Rows are points. Before rounding, the points of a table are all equally far from one centre. They may lie mostly on one side of it. Write the centre, to within rounding.

Points (7 x 2)
[[ 6.9  3.4]
 [ 0.9  5.3]
 [ 7.2  1.8]
 [ 7.2  1.7]
 [ 1.1 -1.6]
 [ 4.0 -2.0]
 [ 6.8  0.3]]
Centre: [3.1 1.9]

Points (11 x 8)
[[ -5.0  -2.7  -1.9  -4.2   1.6   4.4   4.0  -6.1]
 [ -6.8  -9.1   0.4  -5.5  -0.6   0.7   0.3  -5.7]
 [ -3.4  -4.1  -2.3  -5.0   2.8   3.7  -5.7  -1.2]
 [  2.7  -1.8  -4.5   2.4   5.5   2.6   2.7  -5.8]
 [  2.0  -7.0  -4.3  -1.7   3.4   3.0   6.8  -6.0]
 [ -4.0  -2.1  -3.0  -2.5   0.7  -4.8  -4.1  -5.4]
 [ -0.8  -8.9  -3.2   4.4   7.9   0.4   4.6  -2.4]
 [ -1.2 -10.5   5.4  -1.1   1.4   3.2   0.6  -0.9]
 [  5.4  -6.6   0.2  -1.6   3.4  -3.8   0.3   0.3]
 [ -3.3 -11.7  -1.8  -1.3  -0.1   1.8  -0.5  -9.5]
 [  0.8  -2.1  -5.3   2.2  -0.7  -5.3  -0.7  -4.6]]
Centre: [-1.5 -6.3 -1.6 -0.1  2.1  0.3  0.2 -3.1]

Points (19 x 12)
[[-10.6   0.2  -2.6  -4.8   3.2  -3.8  -0.5   9.9   2.1   5.7  -3.2   0.1]
 [ -6.7   6.2  -3.1  -3.5   1.6  -8.0  -1.4   0.2   2.3   1.1  -5.3  -0.6]
 [ -6.5   1.3  -6.4  -4.9  -2.1  -3.6  -4.6   3.2   2.4  -2.1  -3.9   3.2]
 [-11.5   1.0  -5.6  -2.2  -3.1  -3.4   2.4   0.6   2.9   3.7  -6.0  -3.3]
 [ -8.0  -1.1  -3.7  -5.2   4.1  -4.6  -3.0   3.9   2.0   6.7   1.0   4.5]
 [ -6.5  -0.7  -6.8  -9.9  -1.0  -6.5  -2.3   1.0  -1.5   4.4   0.3   2.3]
 [-12.5   0.3  -3.0  -7.1   0.1   0.7   1.8   7.0  -0.1   6.2  -0.3   3.6]
 [ -0.9  -2.2   0.6  -7.9  -1.5  -0.6  -5.2   1.5   0.8  -1.4  -2.6   1.1]
 [-11.6   4.2  -6.2  -6.0   1.9  -2.5  -1.2   5.7   0.8   1.4  -2.4  -1.8]
 [ -8.9   0.6  -2.0  -6.3  -2.4  -3.3  -5.7   6.7   5.8   3.0  -3.0  -0.5]
 [ -4.9   1.4  -3.1  -2.9   0.9  -4.5   2.5   5.0   5.4   4.2  -0.9   6.7]
 [ -1.6   2.7  -4.1  -3.7   4.4   3.0   2.3   5.4   1.3   5.8   0.8  -2.2]
 [ -7.6   1.2   0.7   0.8   1.5  -4.0  -3.2   3.5   2.4   2.0   2.9   0.8]
 [ -3.9   0.5  -4.3  -3.6  -0.3  -3.3  -0.2   5.2   5.0  -2.5  -1.3   1.4]
 [ -5.6   0.0  -8.2  -4.7   0.6  -0.9   4.9   2.7   0.5   3.9   2.2  -0.9]
 [ -7.0   1.8  -6.4  -9.6  -0.2  -4.4  -1.3   7.1  -0.9   0.1  -5.8   2.7]
 [ -5.2   1.1  -6.7  -3.1   0.0   2.2   4.1   7.6  -3.6  -0.2  -4.2  -0.1]
 [ -8.9   7.7  -0.7  -7.3  -2.6  -4.1   1.1   0.4   2.5   2.3  -0.3   3.0]
 [ -6.5   3.3  -0.7  -6.0   0.9  -4.1   1.1   0.3   5.2   0.7  -0.2   4.7]]
Centre: [-5.0  1.4 -1.4 -4.1 -1.5 -1.6 -0.4  3.0 -1.1  5.0 -3.5  0.4]
